Each point is reached from the start by the listed moves, each made 0, 1 or 2 times, or once backwards (-1), plus a little noise. Say if it took an odd or an even number of moves. Then give how often each move was made.

Moves:
(1): [ 4.5  0.8 -0.1  1.2  0.5]
(2): [ 0.2  5.7  0.8  1.4 -1.9]
(3): [-0.8 -1.4  4.5  1.8 -0.5]
Start: [ 0.0  0.1  1.5  0.6 -0.2]
Points:
[8.9 1.5 1.2 3.0 0.9] => even (2, 0, 0)
[ 8.5 11.6  7.3  7.5 -3.4] => odd (2, 2, 1)
[-0.2 -5.6  0.7 -0.8  1.8] => odd (0, -1, 0)

Moves:
(1): [ 5.3 -0.1 -0.3 -0.2 -0.6 -0.9 -1.6 -1.7 -0.6]
(2): [ 1.7  4.5  0.6 -0.5  0.5 -0.5  1.2  1.9  0.1]
(3): [ 1.5 -1.5  4.3  0.2  1.8 -0.8  1.2  1.7 -0.8]
(4): [-0.4 -0.3  0.2  4.2 -1.3  0.1 -1.1  1.4 -0.1]
(5): [ 0.3  0.1 -0.9  0.7  3.3  1.0 -0.5 -0.6 -0.5]
(6): [ 1.6 -0.9  0.5 -0.6 -0.9  4.2 -0.2  0.5  0.7]
(7): [ 1.2 -0.3 -1.1  0.5 -0.4  0.6  4.3  0.8 -0.4]
(8): [ 0.8 -0.7 -2.4 -0.8  0.9 -0.4 -1.2  5.1 -0.2]
(9): [ 0.3 -1.0  0.1  0.4  0.8  0.1  0.2  0.4  5.5]
Start: [ 0.5  1.6  1.3  0.5 -1.7  0.0  0.5 -0.2 -1.1]
Points:
[12.2  8.5 -0.6 -2.2  7.8  1.2  5.8  0.8  8.4] => odd (1, 2, 0, -1, 2, 0, 1, 0, 2)
[  9.1  -2.7  -9.4  -0.2   3.7   0.5 -12.9   0.8  -2.6] => odd (2, -1, -1, 0, 2, 0, -1, 2, 0)
[ 9.9  1.1 -7.1  8.6 -5.3 -4.5 -2.5  3.3  3.1] => odd (2, 0, -1, 2, 0, -1, 1, 1, 1)
[12.1  3.5  0.1 -5.6  2.9 -2.4  4.2 11.2 -3.3] => odd (1, 1, 1, -1, 0, 0, 1, 2, 0)
[  4.1  -6.3 -11.4   1.5   4.3   8.1   3.6   8.5   8.8] => odd (0, -1, -1, 0, 2, 1, 2, 2, 2)

Moves:
(1): [ 5.1 -0.7  0.8 -0.2  0.5 -0.5 -0.3 -0.1  1.2  0.8  0.4  0.5 -0.5 -1.5
 -1.3 -0.8  0.0  0.9]
(2): [ 1.2  4.5 -0.6  0.3 -0.6 -0.5 -0.1  0.9  0.8 -1.0  0.2  0.8 -0.7  0.7
 -0.5  0.8  0.7 -1.4]
(3): [-0.6  1.7  3.7  0.7 -0.3  0.7 -0.1  0.2 -0.1  1.0  1.1  0.2  0.5  0.6
  0.4 -0.1 -0.7  0.4]
(4): [ 0.3 -0.4 -1.7  4.1  1.2  0.2  1.2 -0.1  0.1 -0.5  0.1  0.2  0.9 -0.5
 -1.4 -0.2  1.2  0.1]
(5): [-0.7  0.9  1.1 -0.4  2.9 -0.7 -1.4 -0.9 -0.7 -0.2 -0.9  1.0 -0.1 -0.1
  0.3  1.3  2.1 -0.3]
(6): [ 1.5 -0.1 -0.7 -1.0  0.7  5.1 -0.1  2.1  0.5  0.4 -1.5  1.1  1.4 -0.5
  0.4 -0.5  0.9 -0.8]
(7): [ 0.4  0.1  0.4 -0.8  0.7 -0.7  3.0  0.4 -0.8 -0.8  0.6  0.2  0.4  0.5
  0.3  0.0  0.1  0.1]
(8): [-0.8 -0.1  0.7  0.2  0.4 -0.8 -0.3  4.1  1.0  0.5 -1.4 -1.0 -0.3  0.2
  0.6 -0.8  0.9  0.7]
(9): [-1.3  0.1  0.7 -0.6  0.7 -0.5  0.8 -0.6  3.1 -0.7 -0.3  0.0  1.1 -0.5
  0.9 -0.5 -0.4 -0.3]
(10): [-0.9  0.0 -0.9 -0.5  0.4 -1.3  0.1 -0.4 -0.3  4.5 -1.0  0.3  0.1  1.3
 -1.4  0.0 -1.4  0.2]
(11): [-0.2 -1.2 -0.1 -0.2  0.1  0.3  0.0  1.7  1.0  0.6  3.7 -0.5 -0.2  0.9
  0.5  2.2  0.8  0.4]
(12): [-0.2 -1.5  0.1 -0.2 -1.3  0.0 -0.6  1.4 -0.6 -0.4  0.7  3.6  0.1  1.6
 -1.5 -1.9  0.1 -0.2]
(13): [ 1.3  0.1 -1.2 -1.4 -1.2 -1.4 -1.0 -0.4 -0.9  0.0  0.6 -0.4  5.6 -0.3
 -0.3  0.9  0.1  0.5]
(14): [ 0.5  0.3  0.3  0.1  0.8  0.8 -0.5 -0.6  0.3 -1.5 -0.7 -1.9 -0.2  3.5
 -0.8 -1.1  0.6  1.0]
(15): [ 0.4 -0.8 -1.1  0.9 -1.2 -0.5 -0.4  0.1 -0.2  1.5 -0.8  0.8 -0.5  1.7
  4.3 -0.7  1.7 -0.3]
(16): [ 0.5 -0.6  0.5  0.4 -0.8  0.2  0.6 -0.1  0.1 -0.1 -1.8  0.5  0.1  0.6
 -0.2  2.3  0.5  0.3]
(17): [-0.6  0.2  0.3 -0.4 -0.9  0.6  0.8 -1.3 -0.6  1.5 -0.3 -1.3  0.0 -0.9
 -1.3 -1.2  3.3 -0.5]
(18): [-0.8  1.5 -1.3 -1.1  0.0  0.4 -0.2 -0.6 -0.2  0.0  0.4  1.0 -1.0 -0.6
 -0.1 -0.5  0.0  4.4]
Start: [-2.6  0.6 -0.6  2.6  1.6  0.1  0.9 -1.0 -0.5 -2.0  1.3 -0.6  0.6 -0.9
  1.0  0.4 -0.2 -1.3]
Points:
[11.7  8.5  4.2 12.5  0.5 15.4 -1.2  3.8  0.2 -2.0 -2.6 11.2 -4.6  2.8
 -5.4 -3.9 17.6  1.2] => even (2, 2, 2, 2, 1, 2, -1, 0, -1, -1, 0, 2, -1, 1, 1, 2, 2, 1)
[13.8 -0.5 -7.1  7.6  2.0  8.6  3.6  1.2  5.4 -3.1 -2.2  0.4 10.2 -7.2
 -1.1 -4.1 14.6 -8.2] => odd (2, 1, -1, 2, 0, 2, 0, 0, 1, -1, 0, 0, 1, 0, 1, 0, 2, -1)
[14.7  6.0  7.9  3.3  2.9 14.1  7.4  3.0  3.9 -9.4  2.7  2.4 -2.7  5.5
  0.3 -1.4 -2.5  0.5] => odd (2, 1, 2, 0, -1, 2, 2, -1, 0, -1, 0, 0, -1, 2, 0, 1, -1, 0)
[ 9.3 -4.7 -8.7 -2.3 -0.6  0.4  5.3  8.1  6.5 -6.7  8.8  7.7 12.7 -3.1
  1.7 -8.9  5.0  9.7] => odd (2, 0, -1, 1, -1, 1, 2, 1, 2, -1, 1, 2, 2, 0, 1, -1, 0, 2)
[13.6 -0.6 -1.1  5.9  0.0  8.2  5.3  2.0 -2.6  4.2  3.4 -2.9 15.5 11.0
  7.1  4.7  0.4 -1.2] => odd (1, 0, 2, 1, -1, 2, 2, -1, -1, 1, 1, -1, 2, 2, 2, 1, -1, -1)
[ -9.7  -4.6 -10.0   4.5   7.4  -1.6  -0.4  -0.1  -6.8   1.5   6.2   6.4
   5.8  -2.6  -7.0   9.3   5.1   8.4] => even (-1, -1, -1, 2, 2, 0, 0, 0, -1, 1, 2, 1, 1, -1, -1, 1, 0, 2)
[-4.7 10.3  0.7 13.6 -2.6  2.5  1.4  3.7  0.8  3.9  1.4 -0.4 -5.8  7.6
  5.7  9.9 -2.0 -2.5] => odd (-1, 2, 2, 1, -1, 0, -1, 0, -1, 1, 1, -1, -1, 0, 1, 2, -1, 0)
[-5.6 -7.3 -3.9  7.8  2.6  8.2 -1.7 -0.4  1.1  0.5  1.7 10.0  2.0  1.1
  5.2  1.1 19.9  6.7] => odd (0, -1, 0, 2, 2, 1, -1, 0, 1, -1, 2, 2, 0, 0, 2, 2, 2, 2)
[  4.1  12.7   2.7   7.3   7.7  11.1   8.4   4.4   1.7 -10.5  -2.7  -2.7
  -0.3   0.7   2.6  -3.3   4.0  -9.4] => odd (0, 2, 1, 1, 0, 2, 2, 0, 0, -1, -1, -1, -1, 1, 0, -1, 0, -1)
